Every row gives one point. Each copy is the shape, with its points in the same order, stretched, turned, moved and blurred by noise. Is it also mirrored, or only turned?

Shape:
[[ 15 -14]
 [-30 -10]
 [ 19  15]
 [ 39  51]
 [ 12  -1]]
Copy 1, 5 rows:
[[ 28   7]
 [-31  16]
 [ 25 -30]
 [ 41 -80]
 [ 21  -8]]
Copy 1 is: mirrored
Copy 2:
[[ 11   3]
 [  7 -40]
 [-18   7]
 [-48  27]
 [ -1   0]]
Copy 2 is: only turned
Copy 3:
[[-24 -20]
 [-37  44]
 [  9 -11]
 [ 55 -21]
 [-10  -9]]
Copy 3 is: only turned
Copy 4 (5 x 2):
[[ -5   4]
 [-14 -28]
 [ 13  -5]
 [ 43  -2]
 [  0  -6]]
Copy 4 is: mirrored

Shape, 9 rows:
[[  6  16  20   5]
 [ 17  16 -21 -18]
 [  4 -22  35   0]
 [  0 -26  36  11]
 [-15   7 -33  24]
 [ 36 -15  12 -33]
 [-17 -13 -37   5]
 [-12  24   1  -9]
 [ 17  62 -19  39]]
Copy 1, 9 rows:
[[ 18 -20  27   0]
 [ -2  25  -1   1]
 [-18 -39  29   8]
 [-10 -48  24  10]
 [ 25  -5 -52  -6]
 [-42   6  39  25]
 [-13   7 -54  -3]
 [ 14   2  14 -21]
 [ 92  -6 -19   2]]
Copy 1 is: mirrored
Copy 2:
[[ -2 -12  14  23]
 [  4  -6  18 -40]
 [ 11 -39 -14  35]
 [ 15 -31 -24  41]
 [  3  37  -8 -15]
 [ 22 -54   4 -24]
 [ -1  23 -13 -31]
 [-22   3  15   0]
 [ 10  43  37   1]]
Copy 2 is: only turned
Copy 3 (9 x 4):
[[ 16  17  -9 -20]
 [ 42  13  -8  27]
 [  9 -24  30 -24]
 [  0 -16  36 -26]
 [-12  39   4  29]
 [ 61 -30  23   7]
 [ -6   6  19  45]
 [ 10   8 -26   2]
 [ 15 102 -49  -1]]
Copy 3 is: only turned

Shape:
[[ 49 -13  15  -3 -36  13]
 [  2  13   1  -1 -17   4]
 [ 14 -51  32 -14 -22 -47]
 [ 42 -14  40 -38  22 -31]
 [ 36  13 -27  25  14  13]
 [-14   6  15  37  50  -2]
 [-20  -1  -9   1 -30  13]
 [-36  14 -15 -47 -25 -26]
 [-14  14  -3   8  32 -60]
 [-30 -21 -26  26  22 -16]
 [ 51  14 -23  11  15 -35]
 [  1 -35 -17   7   1  18]]
Copy 1:
[[ 25  27  11  29  26 -47]
 [ 17  20  -6  -4   8  -5]
 [ 20 -36 -17  12  -4 -77]
 [-14   1  -9   8 -29 -82]
 [  8  29  -4  37  -6  27]
 [-40   9 -26  -1   5  22]
 [ 32  13   9 -16  13  12]
 [ 35 -13  -4 -51 -36  -8]
 [-18 -11 -51 -12 -49  -4]
 [  1 -24 -19  -8 -17  40]
 [ 11  17 -35  33 -43 -14]
 [ 14  -9  14   9  11  13]]
Copy 1 is: mirrored
Copy 2:
[[ 24 -25  12  33  31  20]
 [-10   6  15   1  26  -9]
 [ 64 -31 -35  -9  13 -29]
 [ 73 -34   3 -32  -9  12]
 [-28 -14   6  21 -20  22]
 [-23  16 -44 -17   0  17]
 [-29   3   5  -8  42 -17]
 [ -4   7  41 -56  21 -52]
 [ 14  20 -21 -40 -46 -35]
 [-42 -17 -41 -20  -7 -22]
 [  7 -11  14  14 -59  -3]
 [-32 -49 -26  -3  21  11]]
Copy 2 is: only turned
Copy 3:
[[ 11  45   6  -6  17  43]
 [-15  20   7   6  16  12]
 [ 53  33  21  -6  -8   2]
 [ 47  33  34  37   5  30]
 [  3 -16 -15  -2  50  53]
 [  2 -18 -25  46  15   1]
 [-26  15   3  -6  -1   1]
 [-20   3  50  -4  -6 -16]
 [ 29 -29  18  18  36 -11]
 [ 10 -38 -17  -8  12   4]
 [ 40 -20  11  -8  68  47]
 [  6  -7 -16 -12   0  35]]
Copy 3 is: only turned
Copy 4:
[[ 21  56  -4  11 -31  22]
 [ 25  10  -8  -5 -27   6]
 [ -6  41  22 -37 -27 -22]
 [ 21  41  30 -45 -46  19]
 [ 43  -6  27  16  -4  35]
 [ 27 -52  55  -3 -33   7]
 [  8   1 -13   2  -8  -2]
 [ 13  12 -26 -60   0 -12]
 [ 36 -23  40 -40 -10 -21]
 [  1 -43  46  -7   5  -2]
 [ 49  24  33 -16  -4  20]
 [ -4  -7  22   7   0  19]]
Copy 4 is: mirrored

Shape:
[[ 19   9 -17  -1 -26   2 -13 -15]
 [ 45  -7 -19  46  16  -7  22 -35]
 [ 14 -22  45  50  13   2  20  -4]
 [ 46 -29  14  49   3   3   6   1]
 [-14  33 -42   1  -3  40  39  16]
 [ 16 -12  23 -13  25 -21 -30  33]
 [  0  60  -6 -32   4 -18 -30   4]
 [ 39 -17  29  15 -12 -26 -28  17]
 [ -8  23 -21  16 -10 -18 -15  18]
 [-14  -8  -7 -22 -12 -13  -9   8]
 [ -9   3 -19 -12 -12  10 -63   2]
 [ -5  17 -27  -9  -9  49  24  17]]
Copy 1 (12 x 8):
[[-24 -13 -17  -5  11   2  -4  18]
 [-48 -23 -37  12   9  20 -72 -36]
 [-14 -55   0  25  38   0 -35 -40]
 [-21 -65 -34  22  36   6 -44 -26]
 [  4  14  13   2   0  70 -41  11]
 [ 16  -6 -57  33  14  11  37 -30]
 [-22  38 -15  -1  10  23  71   9]
 [ -2 -53 -51  13  44 -19  21 -13]
 [ -9 -17 -29 -15  18  31  28 -10]
 [ 20  12 -22   4  -2   3  10  -1]
 [-11 -25 -23  -6 -27  24  56  20]
 [ 12   1  15   7  -1  56 -32  23]]
Copy 1 is: mirrored
Copy 2 (12 x 8):
[[ 28   0  -8  22  -1 -21 -15   1]
 [ -9  13 -14 -26   5 -54  11 -55]
 [-25  46   3 -32  -5 -11  35   4]
 [-31  35  23   0   6 -40  24 -16]
 [ 88  -2   4 -41  36  -3 -21 -28]
 [-24  -7  20  11  19  12  44  22]
 [ 46 -32 -20  25   4  30  26   5]
 [-35  24   8  49   3 -13  24  25]
 [ 39   2  -2  22  24 -25   5  11]
 [  7  -2 -10  -4  22   3 -14  28]
 [ 27 -23   3  22  -5 -23  -5  26]
 [ 75   5  11 -24  27  11 -21 -13]]
Copy 2 is: only turned
Copy 3, 12 rows:
[[ 32  -8 -13   0  23  -1 -13 -12]
 [ -1  24 -48   9  40 -22 -49 -20]
 [-44 -19   4   8   5 -32 -33 -33]
 [-23   5 -19  21  31 -35 -16 -41]
 [ 27  17 -38  15 -18 -12  13  60]
 [-44  10  37  43  -1  19 -18 -10]
 [ 26 -19   2  33   1  57 -29  27]
 [-23 -20  19  31  37   5 -15 -41]
 [ 14 -10   3  44  29   9 -26  18]
 [ -3  -2  33   0   5   5 -14  11]
 [ 34  13  23  25  -3  -4 -16 -26]
 [ 24  15 -26   5 -27 -19  28  38]]
Copy 3 is: mirrored
Copy 4:
[[-11 -29  17  25 -10   6  28   0]
 [-49 -30 -41  29  23  26 -38 -15]
 [ 13 -22 -52 -25  13  21 -52  -1]
 [-23 -34 -44 -15  25  27 -13  -4]
 [-15 -30 -16  65  -6 -77 -15  -2]
 [ 34  11 -34 -24  -8  41  36 -12]
 [ 17  -7  -4  26 -52  33  48 -12]
 [  9 -13 -26 -39  -8  59  43  14]
 [-29  -1 -30  -7 -30  -7  24  12]
 [ 29  11  13  10 -12 -17  23  16]
 [-12 -17  25  -5 -20  -4  55 -35]
 [  6 -38   6  59   2 -66   2 -10]]
Copy 4 is: mirrored
